Every row gives one point. A path goes straight from each point to the next, and from the last back to the first. The post is the endless flat space through its rows: a point in 2 columns, a line in 3, a plane in 4, and so on, so that a path can go around it. How many times does the path go around the post? Going back the other way cancels.

Post (1 x 2):
[[ -4 -18]]
Path (20 x 2):
[[ 30   3]
 [ 30 -31]
 [  9 -65]
 [ 17 -25]
 [ 18  24]
 [-14  12]
 [-56 -34]
 [-13 -68]
 [  4 -60]
 [-47 -42]
 [-43 -10]
 [  3  26]
 [ 22  21]
 [-10   6]
 [-24 -27]
 [-16 -72]
 [  9 -27]
 [ 26 -13]
 [  6  18]
 [ -1  -4]]
Times around: 1

Post (7 x 8):
[[ 43 -30  10  80  28   0  -4  36]
 [ -3  -2 -27  -6 -31  13 -22 -33]
 [-30  15 -19 -55  32 -30  19   0]
 [-21  36  -6 -18   6  98  60 -32]
 [  7  -3  30  30   1 -15  22  59]
 [-11  22 -46   3 -15 -14  71 -29]
 [  6  35  -4   7 -10 -15  53 -53]]
Path, 32 rows:
[[-30   3   6  -1  19   5  33 -29]
 [-38 -13 -48  69   4  26  17  48]
 [-16  54 -14  -4 -23 -36  23 -26]
 [ 23  60 -49 -41  15   1  47 -21]
 [ 32  14  26 -44 -13 -21  26  -3]
 [  2 -21 -32 -52   9   5  58 -42]
 [ -2   8   6  11  -7  -2  28 -49]
 [-37 -12   9 -10 -41  28 -15  -9]
 [ 33 -40 -18  33   1   1  34   1]
 [ 76  10 -36  12  21  -5  66 -56]
 [ -3  -6  17 -16 -37   9  54   7]
 [-45 -23  16 -34   6   2  33  47]
 [ -3  17  18  13  15 -88  15 -23]
 [-24  38  -4  14   5  25   9 -13]
 [ 28  15 -32  44  63 -13  51  10]
 [ 50  -6  11  23  54  22  -5  39]
 [ 19  45  20   5 -14 -32   7 -57]
 [-15  28   4  34  51  -4  -1   6]
 [ 13 -12  13  35  37  -7  -5 -21]
 [  1 -41 -22  32  32 -52  23 -50]
 [-66  29 -34 -22  19 -16  31 -23]
 [-27  -5 -19  75 -22   9  -7 -13]
 [-21 -43  16  57  15  39  31  17]
 [  2 -15   7 -14  85  35   8  -5]
 [-24 -19  -7  14  -4  11  11 -35]
 [-63  -9 -37  13  41  -1  13  -2]
 [ 12  23  16  46   7  14  13 -22]
 [ -9 -15 -51  58 -30   9   9 -76]
 [-11 -18  38   6  28  -2  33  16]
 [ 15   8 -11 -16  -7  -4  50 -14]
 [ 67   5 -13   9 -14   8  44 -23]
 [ 14  -9  33  11 -14  -7  45 -46]]
Times around: 1

Post:
[[ -2  34 -40 -37 -27  23  77 -35 -26 -16  20 -30 -36  44 -12 -17  20 -29]
 [  4  31  37 -43  33  -1  36   1  30   4  32  64  -3 -10  21  38   0  18]
 [ 28  31  11  -3   8 -62  59  -1  45 -93  11 -11 -15  19 -28 -38  45 -21]
 [-38 -59  48  21  44  15 -17   8  28 -19   2 -33 -32  -1  27  -3  -2 -23]
 [ 13  46 -38  -5  49  -7 -18   3  62   2 -76  23 -17   5  -3  52 -23  37]
 [-26  -4   8  15 -26 -20 -37   3  11 -40  16   3  41 -25 -43 -69 -30 -33]
 [-48  46  58 -12  69 -35  68 -10 -60   5  -2 -20   7  17 -10 -25  36   0]
 [  7  54  17 -32   3 -34   1  19  15  20 -15  -5 -11 -15   2  45  18  31]
 [  9   0 -45 -77   6 -39 -11  14 -21  12  16  -7 -55  27   2  35 -21 -63]
 [-11 -54  25  46  15 -16  18  10 -29 -15 -28 -16 -40  23  75   1  -2 -47]
 [-24 -50  18  10   3 -49  36  14 -18  -6  55 -45  58  23  19 -75  22 -65]
 [-11  20 -14  37  27   8  40   9  24 -20   1  16 -12   8 -60  63  -8 -13]
 [ 12  31  -8  57  43 -57 -53  75  18 -27 -14  11   5  85  -5  11   1  25]
 [ 26  14   3  29  23   7  50 -78 -11  -1  47  18 -11   7   0   5  70 -48]
 [-66 -40  49 -44 -43   6   7   3  19  29 -36  32  11  21   9  18  47 -50]
 [ 36 -13  -9  21  41 -21 -64  81   6 -40  14  22  47 -16   2 -46  14   3]
 [  9 -12 -50  30  57  -8 -48 -24 -42 -57   4 -40  24  37 -19  48 -18  -6]]
Path (23 x 18):
[[ 13 -25  34  27  27 -12  44  16   2  15  -8  -4 -15 -15  25  22  25 -21]
 [ 16  31   6   4   0 -64  43  27   7 -38  30 -40  53  55  -2 -35   0 -25]
 [ 26  24  -4  32  11 -31 -19  18   9 -43  -2 -20 -24  21  67 -48  15 -23]
 [-30  35  10 -16  29  16 -36  22  50  54 -19  45 -22   8  31  -8  50  30]
 [-17   8   9   8  26   7  42 -25   6 -26 -14  29 -59  22 -15  21   0   1]
 [  0 -18  11 -31 -23 -31 -20  33  43  12  21  11   4  42 -33  -4 -49  -7]
 [-15   2  52  31  19  16 -56   8   1  -7 -42 -17   7  29  41  -2 -55   9]
 [ -9  60   4 -19  10 -29 -25   2  29 -39 -39  13  13  27   2  51  -2  -1]
 [-23   6  23 -22  -5  34  70 -34  -7  -4 -32  29 -48  -1  34  -7 -27 -40]
 [-16  -9  67 -44   5 -11  -1  30  10 -14  11 -14 -47  20 -14 -31  24 -23]
 [ -8 -56  15   6  16 -21  22 -14  16 -30  47  10 -14  12 -11  -9   0 -17]
 [ -1   0 -20  31 -16 -56   6 -55  22   4 -44  47 -20  42  51  10  19 -46]
 [ 26  10 -67 -37  52 -28  11 -54  14 -54 -13 -17   6   0  42   6  54 -31]
 [  7  25 -10   3  11 -16  -6 -22  37  -3   7 -13  23 -22 -23  23 -17 -51]
 [  5  14   5  -2  49 -22  35  30  32 -15 -11 -29  22  52 -24  16 -15  -3]
 [ 13 -50  42  17 -13 -25  37  39  42 -51  30   2  17  29 -53  -8  58 -26]
 [-29   7 -39 -10 -13 -58 -53 -10 -34  11 -14 -35 -31  42  -2   1   6   6]
 [-13   2   6  47  54  10  13 -25 -21  21  13  12  -7   2  46  16   6 -13]
 [-32  15   3   3  17  -6  -8  26  14 -14  39   0  17  54 -14  17  -3 -48]
 [ 26  -5 -37 -19 -24  19  11 -48  -8 -13  51 -17  27  54  28  -7  23 -47]
 [-19  41  -8 -10  45 -23   4 -14 -17 -56  28  14  30 -12   9  40   7   0]
 [-25  -7 -40  37  43 -24  47  -8  18 -34  -6  30  18  24 -20 -17  26  -9]
 [ -8  15 -35  20  -1 -61  -9  19 -12 -27  -9  -4  14  15 -48  -2 -41  -4]]
Times around: 0

Post, 17 rows:
[[ 18 -18 -29  32  -3 -37 -27   4 -35 -37 -16  29  45   7 -33   5 -22 -40]
 [-61 -25  48  29  48   6  25 -19  29   7   6  -1 -37   0  19  52 -17 -56]
 [ -2  -5  33  32   3  30 -52 -10 -55 -10   7  -9  49 -24  25   9 -13 -71]
 [-84  25  32 -14  29 -21  55 -28 -25  -1  11   3 -53 -28  19  37 -18 -23]
 [ 45 -31 -22 -28   8   4   2  14 -12 -17 -29 -11  26 -39  -8  13 -23 -34]
 [ 31  15 -32  12 -24 -17 -10  56  24 -35  21 -22 -23  19 -20 -11  37  -4]
 [-16 -43  -5   4 -55 -13 -27   8  -1 -23 -11  -1  41   8  34  15  -3 -40]
 [ 54  11 -51   3   6  -2 -17  -5   8 -32  -9   5  33  33   5  11  47   4]
 [-52 -13  66  63  23  26 -63  14 -32 -42 -65   8  -5 -11  72  49 -55 -37]
 [  1   0  28 -27 -43  15  31 -80  33  15  37   5 -76   4 -15  14 -14  26]
 [ 19   1 -13 -19  -2 -45   9 -16  22 -73  52  -7  15 -18 -23  31  18 -12]
 [ 45  40 -20 -14 -31 -58  13 -16  63 -32  -1 -33  21   6 -46  -7  18 -32]
 [-42  20  19   7  32   1 -12 -16  40  23  31  47 -35 -42  23  16 -37  -2]
 [ 12 -51  -2  27   2 -35 -54 -19 -27 -26 -21 -27  27 -33  14 -25  23 -27]
 [-39   0  28  15  31  -4 -17 -14  -9  29  21 -27 -36 -14  46  45 -59  12]
 [ 38  23  -6 -10 -12 -17  33  28  49 -24  29 -18  39  17 -41  -2   5  56]
 [-69 -12  66 -10  67  -5 -50  -2 -29 -28 -15  10 -17   1  71   9 -65 -50]]
Path (13 x 18):
[[ 34  -1 -28  63  41  42 -25  25  -8  -2 -31  26  -2 -10  46  47 -55 -63]
 [-21 -33 -40 -26 -21  -4  10  20   3 -26 -49 -18  41  15  29 -10   4 -17]
 [ 10  47  -1   9  -4 -51 -17  44  -8 -36  20 -79  12   4 -22   8  -1 -20]
 [ 12   9  24  15  20  23  -4  12 -59  12  35  -7 -43  15  -6  47  13  20]
 [ -4 -20  41  27  47 -15   4   5 -16 -18 -42   3  -8 -54  19  14 -39   1]
 [  2 -81 -26  29  55 -21 -41 -23 -21  39   1  15  34 -12  -3 -42 -53 -56]
 [-67  24  20   7  41   5 -22   8   3  -6 -16 -32   7 -12  23   2 -25 -80]
 [  5   0 -27 -25  -2  31 -12   5  -3  25  58  12 -12  47 -15  44  38 -10]
 [-38  -6  34  27  18   0   4  13 -11   3  10   5 -29 -20  21  66 -17 -28]
 [  4   7  36 -39   7   7  18  -6 -26 -41  38  16  25 -10  51  29   1 -14]
 [ 83   6 -10   1  14  -2 -38 -21  15  -5 -17  28   3   1   1  24 -15 -43]
 [ -2  18  46 -61  13 -46 -17  -8  19 -50  -7 -69   4   9  26  10  26 -64]
 [ -4  22  44  24  19 -28 -35   0 -45  23  15 -16   4   3  37   4 -33 -20]]
Times around: 2

Post, 17 rows:
[[ -8 -48   7  30  44  17 -13  -1 -16 -34  12 -22 -40  11  27 -23  20  33]
 [ 36  -5   6 -18  26 -42   2   9   0   5 -19  -7   6 -30   4  26 -18  20]
 [ 16  -7  11   5  25   5 -34 -18   5 -19   3  -7 -43   6 -29 -11   1  44]
 [ 28 -13 -18  44 -54  31   9 -26  22  28 -17  -2   1  -5  22  -9  -8 -33]
 [ 28 -28  25 -34  -1 -40 -20 -13 -22 -19 -21 -11  25 -20 -21   8 -30   6]
 [ 44  30  14 -14 -70  15  57  -7 -12  15 -54   4  23 -49  21  -9 -30  11]
 [ 22 -29  13  13  18  -9 -35 -17  15 -13  13 -26 -40 -21 -13 -35  79  25]
 [  5  -9   7 -22  29 -22 -44 -23 -24   7   5  27 -15 -16  19  -7 -17  41]
 [  7  27  -8  44 -45  38  61 -45  18  11 -49  33   7   6  28  -6  26 -20]
 [ 18 -56  33  18   1   9  -8   7 -21 -13   2  18 -42  -7 -40   0  23  24]
 [ 38  -6   6   8  26 -18 -34   4 -42 -11  12  15  22  16  -1  -1  19  24]
 [-37 -11 -27  20 -26  78   0  14  14 -15 -52   2  11 -40   0  -8  31  37]
 [  9  10  10  46 -57 -12   8 -21 -44  20 -55  -1   0 -32  23  19 -14  17]
 [-26 -34  29  36  35 -34 -38  18   2 -12   6 -18 -29  17 -42 -48  21  31]
 [ 16   3  29 -26  34 -12  -7 -17 -33  18  30 -28   2  -4 -15   1   5  12]
 [ 19  42  -1  37 -19  38  11 -11 -28 -15 -35  16 -10 -40  18 -10 -15 -40]
 [ 26  23 -16 -10 -62  -4  26  13 -36   9 -51   5 -12   3  38   2 -21 -18]]
Path, 30 rows:
[[ -11  -28  -13   43   31  -26    9   24   34  -32  -31  -15  -30   12
   -31  -32   26   -5]
 [   0   -6    6  -37    1   -1   -1  -14   29   72  -12   -8    8    5
    11  -52   27   39]
 [ -22  -12    2  -29    3   73   -2   27  -11   -9  -35   45  -24   45
    23  -16   40   41]
 [  29  -26   29    1  -22    6   -3   12  -22    2    7  -21  -15   -7
    15   -7  -28  -13]
 [  -9  109  -43  -27   33  -47  -32   11  -36   22  -19   -1   25   -7
    59   22  -46   29]
 [  44   -5   -8    3   12    0   14   -3   -3  -12    8  -11  -17  -25
    29  -33  -11   32]
 [  26   36  -49   31   -1  -25  -27  -28  -14   30  -15    4   20   22
    93  -62  -41   22]
 [  13  -26   42  -10   24    7   18    9   47  -21  -41  -52  -31  -50
   -12  -61    2   -4]
 [ -10  -24   54    3  -21    9  -11  -10  -42   10  -12   -8   14   -2
   -24   39  -17   48]
 [  41   23   70   31  -96  -17   29  -23  -58  -18  -32    3   31  -30
   -35   26   42   -4]
 [  52  -46    1    3    7  -34    2   25   -5  -22    9   15   -9  -69
     4  -14    5   22]
 [ -36  -41    3    1   20   30  -28   -5  -34  -18   -4   26  -11   11
   -20  -49  -11   12]
 [ -25    6   20   57   22  -26  -51  -40  -62   -2  -89   36 -111  -34
    -3   25  -47   35]
 [   5  -30   32   -2  -16    8  -20   -7  -34   13  -27  -46   31  -15
     8    8  -10    4]
 [  25  -10   38   21   -9   20  -21   47    1    1   28  -57  -67    3
   -41  -46  -32  -37]
 [  22    9    2   82   11    8  -84   38  -66  -55    8   -5    8   15
   -11   -4  -46  -29]
 [  35  -62  -16   36  -53  -18    3   -1   31   18   29   -1   31    3
     5  -40    6    3]
 [  71   31   32  -46  -14   -9   56  -16  -49    0  -36  -31   53  -66
   -46   10   25   15]
 [  -8  -68    8  -31    5   23   -9   10    6   12  -16  -71   24   20
   -72  -13   24   12]
 [  14   -5   67    7   25   25   19   17   28   -2  -23   14  -94  -55
   -38   -1    7   28]
 [  14  -49   -4   16  -27   26    8   25  -32  -30  -35   41  -34    4
    11   39   25    6]
 [ -10   -5   25  -18   27   64   -4  -69   56   19   67   17  -45   20
    -2  -16   16  -12]
 [ -30    3   10   30  -72  -54   15   24  -95   20  -67   56   69   -2
   -10   46  -70   29]
 [ -13  -34  -19   79   -4   49   14  -25  -27  -17  -24   37  -14  -11
    15   20    0   32]
 [  -4  -10  -15  -10  -43   12  -33    5  -36    8  -48  -20   49  -37
     5  -30  -61  -25]
 [  31  -27   58   31  -33  -33  -35  -15  -32   11  -43  -44  -35 -105
   -37   11    0    1]
 [  10  -17   21    6  -29   31   -1  -12   -4  -16  -33   39   -3   14
   -26   -2   17   39]
 [  -7   55   25   16   32   -3  -22   12  -62  -10    6    8  -14   43
    30   20  -68   62]
 [  25    5  -36   14  -57  -29   15   16    6  -21  -21   11  -20   66
    57  -28  -20   15]
 [  -7   63  -66   31  -16   17  -37  -73  -37   18  -13   -5   18  -17
    40   -8  -24  -15]]
Times around: 5

Post, 17 rows:
[[ -45   18    5   -5   15    5    9   19  -18   19  -27   17   42  -10
   -32    5   16   24]
 [  -7    1    7   11    6  -28   -6    1   39   -2   41   58   -5   29
     4   31   44   27]
 [   2   24  -26  -12  -17  -11   35   24  -19    0   14   13  -56   28
   -19   32   35    4]
 [ -21   14   24   14   26   35    1   18   15   23  -16   26  -16   53
    -2   80   35    0]
 [  -3  -37  -12  -15   25   15  -25   -6   40   30   -9  -16   -8   -8
   -12  -33    8    1]
 [   2  -16  -25  -11    2  -27  -36   35    6    4   43   36   -9  -26
    22  -20  -29  -10]
 [  -9   -7   26   37   -3   28  -19   -7  -25   -3    9  -25  -14    0
    -6   -9  -37  -12]
 [   3   -8  -41  -14 -106   -8   32   -4   -8   65  -23   -1  -12    5
   -42  -46    6    8]
 [ -18  -15   43   12   36   26   -9    7   16   -4  -49  -18   34  -10
   -18    7    2  -49]
 [ -35  -12  -22  -24  -42  -19    8   -1   24   13   29    9   -3    7
    -7   -1    4  -24]
 [  24   74   -8   42  -62  -27  -18   23  -18   -2  -18  -12   24    9
    16   33  -17   -4]
 [   0   29    6  -26   10    0    3   -7    3  -18   -7   22   33   10
    10  -32  -18  -22]
 [ -34    6  -24   20  -39    9   23  -24  -15    5  -19    5  -46   -5
   -43  -39   -9   11]
 [  15   34    8  -26  -14  -16   -6   10    8   13   -1    8    5   12
   -43    2  -52   -9]
 [  43   40  -22   35   21   -3   29    3   12    6    8    0  -24   33
   -29  -16  -45   -6]
 [ -31  -13   20   19   28   17    7   -7   -9   -6  -36   -8   -6   15
    31   38  -17   23]
 [  -5   37  -14    2    2  -21   -5  -21  -10   -7  -16   29    5   47
     7   59   14  -29]]
Path (23 x 18):
[[-30  49  45  23 -26  -6   8  55 -22  25 -24   6  15 -10 -39  62 -36  15]
 [-44 -14   8 -10 -39  18 -32 -19 -47  20 -24  16  26 -11 -18  28  50 -43]
 [-48 -11  -5 -71  38 -31 -32  27   4 -20  35 -15 121 -55 -33 -21 -49 -35]
 [ 12  22 -29 -56 -18 -49 -13 -28  -4 -17 -12  22   4  25 -48 -48 -37 -72]
 [-81 -54  -1 -32 -35  29  47 -12 -12  29 -22  91   6  14 -12 -45 -61  -1]
 [-46  23   5 -49 -26  17   1   0  -8  10   8 -25 -66  26 -34  17 -58  22]
 [-23  -7  29  15 -20  -6 -43 -12 -18  24 -23 -14  -1   9  15  42 -25 -18]
 [-28 -17  15  40  -9  13   7 -11  -3  10 -19 -24  20   3  42  58 -11  17]
 [-44 -15   3 -44  -7  -2 -33   9  10 -29 -17   8  51 -11  14   6 -17 -52]
 [-35 -52 -16   6   2   3 -51  -7  -2  19   7  27  24  -5   9 -28  53  -6]
 [ 11  27  39  32 -59  29 -18   0  -2 -21 -22  27  39  -5 -33  -8  48 -18]
 [ 24  27 -28 -31  49 -42  14  41  66  36 -20  21   0  -1  -8  51   2  56]
 [ -4  -1  -4   7 -71 -67 -20 -23  22  54   1 -19   2  17 -12  25   7   3]
 [-13 -15  17  19  46  -2 -71   3   4  28  49  45 -15  30 -17 -10  15  -5]
 [-24  33  12   0  47  17  18   0 -24 -31  10  -3 -52   6  35  24  -6  10]
 [ 26  48 -36  31  10  -5 -22  -7 -13  -4  -7  36 -16 -21 -46 -24 -80 -76]
 [ 35  58 -15   0  12 -10 -11  -2   5 -39  17 -29 -36  29 -19  17 -25 -25]
 [-20 -17 -33 -43 -12   5   1  27  -1 -10  46  43 -34  34  41  17  29  25]
 [  9  -7 -69 -10 -61 -36 -19  34  34  60   7  14 -20  12  13 -46  -8 -49]
 [ -6   4  11  26 -33  -9   5  -3   5  31  -2  -4  -9   0  -9  -9 -21  21]
 [-12 -28   8  10  42  -5 -23 -10   3   5   3 -17  29 -35  13  20 -36  15]
 [ 51  -6 -20  19   3   4  16   5 -34  10 -32 -33   3  21 -23   7  56 -11]
 [ 12  73 -28 -18  40  25   8  17 -37  26 -38  46 -33  69 -20  35  -9   7]]
Times around: 3

Post:
[[ -2  12  11  -8  30   0  31   4  16   7 -18   5  -9 -27  76  -2  17 -16]
 [ -3  29  -6 -59 -37  18 -13  13 -16 -26  24  29  -1  -7 -34  57   6  13]
 [-16  16  -4 -26  41   1  15 -16 -20   4   3  44   0 -31 -61  32  22  28]
 [-15  49  -6 -57  -1  33   1   8 -49  -3 -10 -11   9 -10 -52  50 -13   6]
 [ 18 -29  23 -31  14  -3  17  -5 -24 -20  -1 -28   4   7  33  -4  -8 -16]
 [ 36 -10 -22  40  10  15   9  20 -27 -24 -11 -14 -19   3  54  10   8   3]
 [-13 -30  13   6  32  19 -11  14  23   8   0 -14 -39  -1  11  19  10  27]
 [-14 -18  -2  11   3  27  13  19 -18 -41 -40 -16   5  49  27   5   5  -6]
 [-22  -8  -5  46 -31  -5  -2  18   3  69  21   4 -10   6 -13 -29 -15  -8]
 [  3   1  14  14  21  42   2   4 -18 -23  11   1  -5   3  35 -50   4  14]
 [-35  10  11 -46  -5  -8  20  10 -61 -17  -3  36 -25 -39 -36  49  17  19]
 [ -8  -9  -1  -4  23 -16 -15  -7 -29   0  20 -22  15  22  48  11  39   5]
 [-10  20 -28 -78 -44   4   4 -22 -39   1 -14  27   9 -38 -45  28  -9  56]
 [-11  32  14  50 -55 -24  -8  13  18  21 -18  -1  -2  17 -18 -38 -27  26]
 [-21   0  -4  63 -36 -20 -29  55  27  52 -10   4  32   1  -8 -14 -48  50]
 [-47  -9 -14  62 -34 -19 -51  13  11  33  -6  -1  14  -6  -1 -41 -52  -3]
 [ -3   4 -11   3   7  -6  35  -6   6 -28  31 -33   5  11  45  18   5   2]]
Path:
[[ -49   -1   -2  -66   -3    4  -42    7   -7  -32  -13   39   30   -8
   -44   62  -54   14]
 [  28  -14  -10  -28   12   55   18   40  -35   31   16  -42   -6   39
    55   86   15   -8]
 [ -28    2   -2   46   10   23   61   -5  -32  -16  -67   14  -31  -21
   -17  -11    7   29]
 [ -11   30  -24   32  -31  -46   41  -22  -20   -8   20    8  -38  -56
    56   10   39   32]
 [  -1    1   21  -56   35   -1  -52  -59  -20   -4   91  -29   47    7
    20   -4   40   59]
 [  22    9   18  -37  -18  -30   36  -10  -49   39   51  -26   34   17
    68   -6  -11   -2]
 [  28   35    3  -11  -45   -6    3   13    4    1   -9   26   -1    4
   -10  -10   -8   56]
 [   5  -29  -21   13    6  -25  -52  -40  -66    9   -8   -1   13   49
   -87  -56   12    6]
 [ -39    5  -15   -5  -30   38  -43   35  -17  -53   -2  -16  -10   18
   -32   25   17   30]
 [  23   -8  -40  -15  -59   18   16    6   28   13   -4  -31   22   33
    10   31  -21    5]
 [ -37    6   17   25  -45  -43   69  -15  -35  -34  -51  -30  -22   49
   -67   31   -1   65]
 [ -12   31   32  -62  -57   -9    5   29  -51   34  -23   48    6    0
    -3   26   -9    5]
 [  40   53  -23  -25  -84  -10   23  -27  -14   -4   46    6    0   21
   -36  -20   -2   44]
 [   3  -21  -34   -7   47   58   12   -6  -33   46  -15  -40   -1    4
    41  -42   21  -10]
 [  -5  -18  -30  -12    1   31  -14   18  -10   32   15   12   35  -10
   -28   16  -20  -15]
 [ -17  -27   -8   38   88   50   10    3  -41   33  -12   28  -19  -48
     1    9   33   24]
 [ -70   -6    6    1   -2  -51  -29  -11   -6   24  -56   13   14  -49
   -42    8  -58   30]
 [ -39    3  -30    3   -1  -28   44   33    7   35  -75   41    0  -48
    85   45  -12  -51]
 [   6   16    7  -14  -24   29  -19  -11  -17   26    2   -9  -31   19
   -20  -55  -12  -12]
 [  26    9  -66   -4  -55   -6   -8  -10  -63   45    8   18   33  -26
   -34    7  -66   15]
 [  27   25    9    6  -28   21   37   30    0   19   68   16  -40  -11
    46   42   31   16]
 [  -8  -50   33   63  -27   27  -18   28  -29  -22   17  -16  -58   75
   -16  -15  -33    9]
 [ -36  -34  -44  -34  -33   24  -65  -16  -79   -5   15  -27  -10   46
   -16   22   15    4]
 [  -1   31  -60  -33  -31  -31    1   33  -34   18  -23    1   52  -22
    42   31   15   -4]
 [  31   77  -35  -18  -26   56    4    0  -20  -25   32  -14   36   -3
    43  -13   25  -27]
 [  -3    4  -31   93  -25   56   -5   51  -32   11   -4   39  -22    2
     7  -15   15   17]
 [ -45   37   22  -39   14   -4  -74   -9  -18    3   26  -10   46   -8
     2   14   -3    7]
 [ -53  -68    1    3  -49    6  -14   15  -14   20   -2  -44  -39    9
   -19    0  -29  -12]
 [  -6   62    3  -13   18   18   56   44   -6  -70 -104   51   11  -39
   -29   55  -22    5]
 [  15   46   -8  -36  -35  -65   20    1  -55   -7    2  -14   21  -43
     6   -7  -41   41]]
Times around: 2
